Rows are points. A path goes straight from each point to the next, and from the last back to the first. The post is the endless flat space through its rows: a point in 2 columns, a line in 3, a plane in 4, and so on, so that a path can go around it. Count how often the path circles the post. Going back the other way cancels.

Post, 2 rows:
[[ 1.6 -0.6 -5.5]
 [-4.8  2.0  3.6]]
Path:
[[ 4.4 -3.7 -8.3]
 [-2.0 -6.9 -6.1]
 [-0.6 -2.9  0.6]
 [ 5.1  1.4  1.3]
 [ 1.5  2.1 -4.0]
 [-8.6  4.4  2.5]
 [-5.7 -0.6 -0.8]
 [-1.4 -5.1 -1.9]
 [-7.4 -2.0  3.2]
 [-6.6 -1.3 -5.2]
 [ 0.1 -5.2 -1.4]
 [ 2.3 -2.3  1.5]
 [-0.1  0.1  2.5]]
Times around: 1

Post, 5 rows:
[[-2.8 -1.3  0.1  8.6 -2.9  0.4]
 [-2.7  1.9  0.3 -8.8  5.4 -2.5]
 [ 3.7  3.5 -1.6  1.2  6.5  6.8]
 [-3.6 -3.9  7.6  5.8 -2.7 -3.2]
 [ 2.6  3.3  2.2  0.6 -2.8  3.6]]
Path:
[[ 2.3 -3.3 -7.1  0.9 -1.7 -0.1]
 [ 6.2  0.6 -0.9  1.3  1.1 -0.5]
 [ 0.7  2.9  3.9  0.4 -1.7 -0.8]
 [ 7.0  6.1  6.5 -0.1 -3.4  4.3]
 [-0.2  4.3  2.4  6.8 -1.3  4.8]
 [-1.2 -0.1 11.2  0.8  0.3  3.8]
 [-2.1 -3.9 -0.8 -1.2 -2.1  2.5]]
Times around: 1

Post:
[[ 7.8  0.4  1.5 -2.8 -1.3 -0.5 -1.9 -9.5  2.9]
 [-1.8 -4.2  2.8  1.2  2.6  4.2  5.2 -0.5 -2.4]
 [-0.1 -9.1 -2.4 12.0 -6.5 -9.8  4.2 -2.2 -1.3]
 [-3.4 -1.0 -2.8  6.0 -0.5 -1.3 -5.5  1.4 -7.9]
 [ 3.7 -0.3  3.6  0.4  0.5 -4.6  2.3  5.2 -1.7]
 [-1.1 -0.2 -2.3 -2.1  0.1  1.0  0.0  4.8  3.3]
 [ 4.1  0.1  0.9 -5.6  8.9 -0.3  5.5 -0.5 -0.9]
 [-5.6 -4.7  1.6  6.0  7.9  6.8 -1.4  4.3  2.5]]
Path (26 x 9):
[[ -1.6  -4.4   0.7   5.5   1.6   8.4  -0.1   0.5  -8.8]
 [  0.3   0.0  -1.8   4.4  -1.5  -3.4   2.6   1.1  -1.0]
 [ -1.5   0.6   3.6   5.8  -5.3  -1.4  -2.8   6.6   6.0]
 [ -1.2  -1.7  -7.6   0.9   1.9  -0.3   4.6  -3.4  -0.3]
 [  1.9  -0.8  -3.9  -1.4   3.7   0.5  -0.8   1.7   0.0]
 [  0.2  -3.5  -0.9  -5.3  -0.6   4.3   2.5   0.4   6.9]
 [ -0.9  -6.0   0.0   3.5   3.4  -8.4   1.5   2.8  -0.9]
 [ -2.3  -3.6   5.9   5.5  -2.2  -2.3   3.5   1.7  -3.8]
 [  3.8  -3.5   2.8   0.1  12.0  -3.3   1.1  -1.0  -0.4]
 [ -1.3  -6.4  -1.9   3.3   1.1   1.1  -1.4   2.9  -0.7]
 [  7.0  -1.8  -3.7  -4.3   0.8  -4.4   8.0  -2.9  -0.8]
 [  4.2   0.2  -4.0   1.1   3.3  -6.2   4.7  -1.2   5.9]
 [ -2.6   2.6  -0.2   0.2   6.9  -7.8   4.0   0.8  -0.9]
 [  1.8  -0.5  -1.9  -2.3  -3.3  -6.9  -0.6   1.3  -0.5]
 [  2.6  -5.6   4.5  -1.1   4.3   3.2   2.3  -1.2  -2.7]
 [  7.4  -0.8   1.0  -2.4   1.5   0.5   2.2  -2.8  -2.2]
 [  3.5  -0.4  -5.9   2.0   0.7   2.1   4.0  -1.0   0.5]
 [  0.9   0.4   8.0   6.9   3.6  -4.6   5.5   4.2  -1.3]
 [ -1.9   0.7   9.2   0.4   5.5  -0.2   0.6  -3.8  -2.7]
 [ -0.8  -5.6   1.9  -2.4  -2.4  -2.4   4.1  -1.1  -2.7]
 [  3.5 -10.1   3.9   3.1   6.1   5.2  -2.4   0.2   6.9]
 [  3.1  -4.0  -1.5   3.3   3.3   9.5   1.2  -4.6  -3.4]
 [ -1.1   2.0  -6.9   4.2  -0.2  -5.1  -2.7   3.2   3.0]
 [ -4.4   0.7  -1.9   0.9  -0.8   2.5   0.2  -1.8   3.1]
 [ -2.2   2.8  -9.4   3.1  -3.3  -5.2   5.6   2.0  -5.5]
 [  1.8  -0.7  -0.4   3.1   0.9   4.3   2.1   3.3  -3.8]]
Times around: 2

Post:
[[ 3.8  0.7  1.3 -0.5  3.5  3.3  0.7  4.4  1.8 -2.4 -1.9  0.4 -2.6 -7.6]
 [-3.6 -6.7  0.4 -1.7  0.5 -3.8 -4.8  9.4  2.7 -3.8  2.3 -1.4 -0.9 -0.3]
 [ 0.8  3.1  4.7  6.3 -7.2  2.2  0.3  3.3 -4.9  4.0 -3.6 -0.2 -0.7 -1.1]
 [10.6 -1.8  5.6 -0.5  2.9  2.1  5.0 -1.3 -2.1 -1.0 -4.9  0.4 -0.8 -3.0]
 [ 4.4 -2.8  3.2  0.3 -8.9  1.5  6.5 -9.3  0.9 -1.3  2.5 -1.4  1.7  3.4]
 [-5.0 -2.1  3.5 -3.9 -1.7  0.9 -2.0  2.9  2.9  1.0  6.3  2.0 -1.2  0.1]
 [-1.0 -1.0  4.8  1.2  1.5 -3.8 12.0  3.2 -4.6 -1.2 -4.1 -1.1 -2.5 -6.3]
 [-3.1  1.3  3.9  3.2 -5.9  4.7 -1.2 -3.8 -0.2 -0.3 -0.5 -0.5  8.9  1.2]
 [ 3.0 -2.6  1.9  1.7  1.7  6.3  2.7  3.0 -5.0  5.1  4.1 -3.4 -1.5 -1.5]
 [ 5.0  3.4 -0.7  4.4  0.5 -6.2 -1.8  3.1  0.9 -4.6 -5.6 -2.6 -0.6  3.1]
 [-6.0 -4.7 -1.5 -6.3 -6.0  1.1  0.0 -7.1  1.0  0.2  3.4  2.8  2.9  0.0]
 [ 5.8  3.7  1.0  0.0 -3.9 -1.4  2.2  4.6 -0.5 -3.9 -6.2 -2.5 -2.6  4.6]
 [ 5.4  1.3  6.3  1.9 -0.3 -2.3  2.2 -0.2 -0.6  1.1 -4.1 -8.5 -1.4 -0.8]]
Path:
[[  7.4   3.5   2.3   3.8   2.9   0.2   3.5  -1.1  -1.2  -7.3  -4.1   2.4
    4.0  -0.9]
 [  6.8   2.2   4.7  -1.4  -4.5  -4.0   6.0  -6.2  -5.4   6.7  -6.4   2.9
   -0.1  -1.7]
 [  3.6   1.2   6.7   2.6  -1.0   0.5   3.2   4.6   2.0   0.7  -0.8   4.4
   -2.1  -0.1]
 [  8.5   2.7   0.2   4.5  -3.7   1.7  -0.9   3.6  -2.7   3.2  -3.2  -1.0
   -9.6   3.1]
 [  3.3   0.7   1.5   2.1  -0.5   2.8  -0.3  -1.3  -3.9   0.3   1.9  -5.6
   -1.8  -2.1]
 [  0.7  -1.8   5.5  -7.6  -6.1  -3.5  -2.2  -1.1   1.4   0.3  -1.1   0.9
    0.2  -0.9]
 [  2.2   5.7  -1.1  -0.2   0.8  -1.5   1.8  -2.8   1.5  -0.1  -5.0  -3.0
    2.3   0.3]
 [  2.2  -1.2   4.0   6.1  -6.2  -1.7  -1.7  -1.7   4.7   2.0   0.3   1.3
   -1.1   6.6]
 [ -4.6   0.3  -7.3  -7.3  -1.5  -0.1  -0.9   2.1  -6.5  -0.7  -4.1  -6.9
   -8.8   2.8]
 [  2.3   9.2   0.8   2.6   5.1   1.8   5.2   4.6  -5.3  -5.7  -4.4  -4.1
   -1.1  -4.0]
 [  3.3  -7.8  -4.0  -3.0   2.9  -1.9   5.1   5.2  -3.5   0.0   6.2   1.3
   -2.0   0.3]
 [  6.7   0.3   2.2  -1.2  -1.5   3.6   1.6   2.4   4.5  -3.7  -4.7  -3.6
    2.1   2.6]
 [ -0.8  -3.1   5.9   2.1  -1.2  -3.1   6.0  -0.5   8.1 -11.1   0.6   0.6
   -0.3   2.7]
 [  0.3  -0.3   0.6   4.3  -3.1   1.4  -0.7  -7.4  -1.6  -1.6  -1.3  -3.7
    2.8  -7.1]
 [  3.4   1.6   6.1   5.3  -3.2  -1.6  -4.9   5.9   3.1  -5.1  -2.4   2.2
   -4.4  -2.1]
 [  7.4  -0.8  -0.2   7.9   6.2   6.1   4.0  -1.8  -3.9   1.3  -3.4   0.3
    0.5  -1.8]
 [  6.5  -4.5  -5.1   6.0  -1.2   0.4  -0.3  -1.7  -2.1   2.4   2.0  -2.3
    0.9   0.7]
 [  4.7   0.4   5.0  -4.2  -4.3   6.1  -0.5   2.6  -1.4  -1.0  -0.9  -5.6
    0.8  -3.0]
 [  4.8  -4.2   3.5  -6.3   1.9  -5.2   1.9  -0.8  -0.7  -7.6  -6.6  -6.2
   -3.9  -2.0]
 [ -0.8  -6.0   5.1   1.5  -1.8   8.2  -3.5   4.0   4.5  -4.0   4.4   0.4
    2.5   1.9]
 [  3.6  -1.0   2.0   1.3  -0.3  -6.1   2.3   4.2   3.0  -4.4  -3.7  -0.5
   -2.9   0.9]
 [  1.4 -13.7   5.6  -3.5  -4.4   2.4   1.3   6.8   4.0   3.9  10.6   1.7
    0.7   0.3]
 [ -3.8   3.7   5.1   2.8  -3.3   0.2   2.7   2.1  11.2  -4.9   1.0  -3.9
    2.6   1.5]
 [ -1.1   0.4  -2.7  -2.5  -2.3   1.1   2.4  -9.6  -0.4  -6.2  -5.1   4.9
    1.4  -2.7]]
Times around: 2
